Each point is reached from the start by the listed moves, each made once or not at all, plus a little noise. Say if it took an odd or an even number of moves. Then give how often each move was made.

Moves:
(1): [ 0.57, -0.06,  0.35, -0.21, -0.43, -0.18]
(2): [-0.16,  0.08,  0.18,  0.05, -0.04,  0.41]
(3): [-0.17, -0.19,  0.36,  0.17, -0.28,  0.17]
Start: [ 0.12, -0.16, -0.03, -0.04, -0.23,  0.12]
Points:
[ 0.68, -0.20,  0.32, -0.25, -0.63, -0.07] -> odd (1, 0, 0)
[ 0.39, -0.33,  0.86, -0.01, -0.99,  0.50] -> odd (1, 1, 1)
[ 0.53, -0.16,  0.52, -0.22, -0.70,  0.36] -> even (1, 1, 0)

Moves:
(1): [ 0.29, -0.22, -0.02,  0.34, -0.35,  0.30, -0.03, -0.17]
(2): [-0.44,  0.45, -0.10,  0.01, -0.12, -0.24,  0.03, -0.13]
(3): [-0.07, -0.01,  0.56,  0.16,  0.17,  0.20,  0.86,  0.26]
(4): [-0.31, -0.01, -0.46,  0.27, -0.02,  0.25,  0.09,  0.31]
(5): [-0.11,  0.12,  0.03,  0.08,  0.15,  0.38, -0.37,  0.40]
(6): [-0.05,  0.20, -0.51, -0.23, -0.06,  0.47,  0.38, -0.38]
(7): [ 0.20,  0.25, -0.20,  0.20,  0.03, -0.03,  0.15,  0.14]
(8): [ 0.28, -0.22,  0.35, -0.05, -0.51, -0.12, -0.05,  0.55]
Start: [ 0.16, -0.04, -0.14,  0.04, -0.32, -0.36, -0.01,  0.18]
Points:
[ 0.46, -0.22, -0.43,  0.88, -1.01,  0.50, -0.21,  1.38] -> odd (1, 0, 0, 1, 1, 0, 1, 1)
[ 0.14,  0.09, -0.11, -0.05, -0.17,  0.33,  1.22,  0.06] -> even (0, 0, 1, 0, 0, 1, 0, 0)
[-0.03,  0.12,  0.15,  0.00, -0.97, -0.75, -0.04,  0.62] -> even (0, 1, 0, 0, 0, 0, 0, 1)

Moves:
(1): [ 0.18, -0.01, -0.22,  0.06,  0.15,  0.40,  0.09,  0.27, -0.22, -0.17,
  0.33, -0.06,  0.18, -0.22,  0.12,  0.23]
(2): [-0.48,  0.25,  0.03,  0.01, -0.14, -0.06,  0.14,  0.10, -0.43, -0.37,
  0.14, -0.27, -0.15, -0.22,  0.31,  0.22]
(3): [-0.07,  0.26,  0.64, -0.07, -0.07,  0.06,  0.12, -0.01,  0.07,  0.34,
  0.86, -0.08, -0.06,  0.06, -0.05,  0.00]
(4): [ 0.14, -0.35, -0.31,  0.56,  0.46,  0.31,  0.22, -0.59,  0.26, -0.57,
  0.23,  0.40, -0.25,  0.04,  0.87, -0.40]
(5): [-0.06,  0.28,  0.25, -0.09,  0.57, -0.27,  0.00, -0.50,  0.23, -0.10,
 -0.35, -0.31,  0.30, -0.02, -0.13,  0.10]
(6): [-0.29,  0.15, -0.73,  0.22,  0.34,  0.56, -0.58,  0.04,  0.17,  0.47,
  0.17, -0.38, -0.47, -0.06, -0.06, -0.41]
(7): [-0.59,  0.10, -0.08, -0.41, -0.22, -0.14,  0.14, -0.47,  0.39,  0.05,
 -0.01, -0.27,  0.37,  0.31,  0.20,  0.15]
(8): [ 0.02,  0.10, -0.21, -0.22,  0.46,  0.09,  0.07,  0.44, -0.08,  0.20,
 -0.46, -0.23, -0.06,  0.27, -0.22, -0.09]
(9): [ 0.08, -0.12, -0.09,  0.40, -0.02, -0.27,  0.06,  0.20,  0.27, -0.31,
  0.37, -0.17, -0.24,  0.10, -0.42,  0.11]
(10): [ 0.29,  0.00,  0.02,  0.26, -0.03, -0.37,  0.32,  0.39, -0.01,  0.41,
 -0.18, -0.44,  0.29, -0.18,  0.56,  0.05]
(11): [-0.38, -0.68, -0.66, -0.33,  0.04, -0.30,  0.42,  0.04,  0.12,  0.09,
 -0.20,  0.01, -0.06, -0.73,  0.07, -0.05]
(12): [ 0.09,  0.33, -0.71, -0.30, -0.04, -0.47,  0.19, -0.11,  0.01,  0.64,
  0.49,  0.54,  0.16,  0.44,  0.08, -0.10]
(13): [-0.02, -0.26,  0.26,  0.02,  0.31, -0.03, -0.10, -0.01, -0.31,  0.05,
 -0.05, -0.13,  0.36,  0.17,  0.40,  0.18]
(14): [ 0.32,  0.13, -0.04, -0.12, -0.27, -0.06, -0.25, -0.27, -0.85, -0.05,
 -0.27, -0.48, -0.26,  0.43, -0.15,  0.20]
Start: [-0.03,  0.01,  0.14, -0.14, -0.18,  0.18, -0.01,  0.41, -0.28,  0.15,
 -0.12, -0.15, -0.84, -0.12, -0.39, -0.16]
Points:
[-0.34,  0.31, -0.14, -0.14,  0.81,  0.08,  0.61,  0.24, -0.76,  0.45,
  1.08,  0.09, -0.85,  0.62,  1.01, -0.34] -> even (0, 1, 1, 1, 0, 0, 0, 1, 0, 0, 0, 1, 1, 0)
[-0.02, -0.65, -1.13,  0.42,  0.32, -0.50,  0.98,  0.73, -0.99, -0.43,
 -0.49, -1.35, -1.57, -0.41,  0.62, -0.12] -> odd (0, 1, 0, 1, 0, 0, 0, 1, 1, 1, 1, 0, 0, 1)
[-0.52,  0.11,  0.19, -0.29,  0.46,  0.51,  0.54, -0.24,  0.37,  0.17,
  0.49, -0.31, -0.85,  0.58,  0.42, -0.49] -> even (0, 0, 1, 1, 0, 0, 1, 1, 0, 0, 0, 0, 0, 0)
